Each row of a before or after table is a point. One or more steps were done to the points. Then noise was added and the rows were shuffled. The steps act on columns, c1 being the first. Write out the steps. A step turns or swaps two columns, mirrors them in a line or flattens them onto one, adds a multiple of one to another, or multiplies or shifts one. Angles are multiples of 10 degrees, from the lower column toward the higher: turns from -170 to 170, lines from 10 to 170 but not 90. Use the fewest steps. Two steps may share a column if one is a turn and the other turns, adds or multiplies; they go together, in the order done. Otherwise the lowest column goes first.
In the rows, zero is written as 128.

Before (13 x 2)
[[177 110]
 [ 88 192]
 [165  43]
 [101 123]
 [116 127]
 [118 140]
 [218 158]
 [122 168]
 [137 111]
 [114 197]
 [136 159]
 [199  82]
 [ 99 120]]
After (13 x 2)
[[132 126]
 [128 127]
 [127 130]
 [128 132]
 [130 130]
 [126 127]
 [125 124]
 [130 129]
 [133 124]
 [123 135]
 [131 130]
 [128 125]
 [130 125]]
Steps: multiply c1 by 0; multiply c2 by 0

Before (12 x 3)
[[155 160 162]
 [163  83 157]
 [110  87  85]
 [ 98  73 173]
 [185 154 123]
 [102 143 151]
 [109 111 115]
 [ 98 157  75]
 [121  83 110]
 [141  61 120]
 [192  98 168]
 [ 87 155 108]]
After (12 x 3)
[[117 103 113]
 [ 63 176 108]
 [103 123 114]
 [228  61 160]
 [187  51 153]
 [170 118 160]
 [222 160 123]
 [ 95 128  82]
 [ 87 123 151]
 [151  67 113]
 [ 82  20 175]
 [ 83 206  73]]
Steps: multiply c1 by 1.6; add -1 times c3 to c2

Before (10 x 4)
[[158  97 141 111]
 [124 106  88 110]
 [164 103 145 154]
 [ 67 144 133 124]
 [101 111 132 126]
 [106 137 115  80]
 [201 105 124 150]
 [121 102 102 161]
 [137  98 151 119]
 [ 87 158 150 129]]
After (10 x 4)
[[211 125 117  97]
 [142 154 197 112]
 [105 140 140 117]
 [161 163 168 114]
 [174 123 180  92]
 [133 120  51  86]
 [ 81 108 195 150]
 [ 96 158  90 165]
 [ 63 121 143 143]
 [126 157   9 122]]
Steps: turn c2 and c4 by 130 degrees; add -0.3 times c4 to c1; multiply c3 by 3

Before (13 x 6)
[[100 139 101  77 113 185]
 [150  97  96 121 160 165]
 [108  69 103  58 132 167]
 [175 183 155  99 108 104]
 [169  91 215  79  13 122]
 [ 68 165 120 138 108 144]
 [108 132 117 117 213  92]
 [119 135 183 181 124 156]
 [ 95 183  91  49 116 141]
 [ 74 172  97 158 131 174]
 [ 91 100 132  52 135 109]
 [ 46 173  80 210 164 126]
 [121 179  54 131 143 108]]
After (13 x 6)
[[170 187 195 116 132  66]
 [ 73 162 127 168 143 132]
 [ 92 117 110  45 156  67]
 [169 119 190  72  35  83]
 [ 60 169 139 150 135 105]
 [117 114 192 181 143 118]
 [119 172  87 152 167  66]
 [ 37 146 112 220 176  88]
 [ 92 202 129  65 131  96]
 [ 95 149 100  84 128 132]
 [106  92  53  46 149 128]
 [109 136 119 118 235  50]
 [153 102  74 114 182 122]]
Steps: add 0.7 times c2 to c3; turn c2 and c4 by 20 degrees; shift c5 by 20; shift c6 by -40

Before (12 x 8)
[[161 152 131 141 157 159  77  90]
 [157 167 157 147 134 175 110 132]
 [158 146 119 150 167 190 117  93]
 [209 128 128 144 147 159 127  98]
 [ 70 128 163 116 169 124 153 170]
 [ 42 101 126 161 146 101 104 158]
 [182 156 173 117 118 135 120  87]
 [ 83 175  73 117 121 146 156 137]
 [ 95 188  70  74 144 163 115 158]
 [ 44  92 135 118 119 162 120 147]
 [ 55 117 155 113 164 123 136 111]
 [ 48  85 112  97 151 120 116 173]]
After (12 x 8)
[[ 56  42 127  94 153  87 147 112]
 [170 207 102 107 133 156 111 162]
 [ 90 227 175 106 123 133 157 127]
 [ 78 127 117  99 165  91  92 130]
 [173 177  98 136 158 173 149 138]
 [ 52  74 117 143 152  83 137 158]
 [ 56  55 117  89 113 131 125 136]
 [193 184  97 140 119 165  97 109]
 [108 251 158  62 147 129 175 104]
 [ 66 106 110 134 160 137 105 109]
 [163 163 126 113 168 196 143 162]
 [221 129 126 129 146 169 125 142]]
Steps: shift c1 by 10; multiply c2 by 2; multiply c7 by 0.7; turn c3 and c7 by -130 degrees; turn c6 and c8 by 50 degrees; turn c4 and c8 by 60 degrees

Before (10 x 9)
[[158 107 119 111  80 134 135 156 129]
 [129 117 107 148 108 151  99 138 127]
 [ 94 152  92 159 156  91 117 119 167]
 [ 97 158 110 135 114 127 115 180 163]
 [141 129 110 145  87 168 152 151 139]
 [ 68 128  96 138 110  89 129 130 132]
 [104 127  89 137 165 155 123 164 166]
 [102 126 132 161 152 118 129 136 136]
 [ 98 156 104 138 151 104 126 113 109]
 [171 106  99 165 109 144 139 159  92]]
After (10 x 9)
[[ 62 144 116  90 165  91 129  88  37]
 [ 79 133 112 126 174 159 116  50  62]
 [213 172 129 129 120 142 136 148 222]
 [188 126 144 155  91 135 134 102 139]
 [ 76 157 120 113 150 116 132 110 115]
 [130 151 130 128 117 153  95 121 135]
 [153 141 141 119  99 166 142  93 116]
 [ 66 125 118  99 155 103 130 164 160]
 [  7 137 131 122 119  90 143 122 119]
 [ 67 122 132  98 120 125 114  38  77]]
Steps: multiply c1 by 2; turn c2 and c4 by -120 degrees; flatten c3 and c5 onto the line at 110 degrees; add -0.3 times c6 to c7; multiply c9 by 2.5; turn c8 and c9 by 150 degrees

Before (11 x 12)
[[ 58 120 150  93 140 174 105 112  95  79  88 146]
 [180 202 133 187 172 180 109  92 112  83 138  65]
 [157 167  58 199 119 179 163 168 106  99  68 153]
 [ 78 174  94 126 142 171 116  79  90 170 126  51]
 [ 83 138  89 103 172  64  68 105 121 116  62  65]
 [ 72 121 115 132 159 106 131 171 121 192 111 179]
 [143 129 115 198 170 148 204 102  96  93 178  74]
 [157 194 128 185 102  76  77 170  37 146  97  58]
 [189 117 125  71 129 113  84 109 142  81  70 140]
 [146 162 142 187  83  69 165 130 123 177  57 171]
 [ 84 193  78 150 163 144 157 172 155 127 184  49]]
After (11 x 12)
[[188 181 156 170  69 122 197 106 100  89 148  71]
 [ 80 127  90 137 137 168 161 169 120 164 119 178]
 [223 222 187 113 163 106 165  93 111  93 130  66]
 [ 30  95 185 115 161  98 129 110 104 106 111 136]
 [147  75 124 103 168  97 115 104 147  90 104 144]
 [206 206 162 147  93 180 130 166 115  68 105 152]
 [ 76 152 157  96 147 190 137  82  87 133 127  51]
 [104 187 129  95 112 169 175 167 153  93 153  50]
 [ 68 115  63 104 206 126 153 105 118  92 106  66]
 [193 213  78 117 168 128  89 170  35 139 112  58]
 [182 195  62 138  83 130  97 130 123 177 102 173]]
Steps: add 0.7 times c4 to c1; turn c2 and c4 by -50 degrees; turn c3 and c10 by 40 degrees; turn c3 and c6 by -70 degrees; turn c5 and c7 by 70 degrees; multiply c11 by 0.4
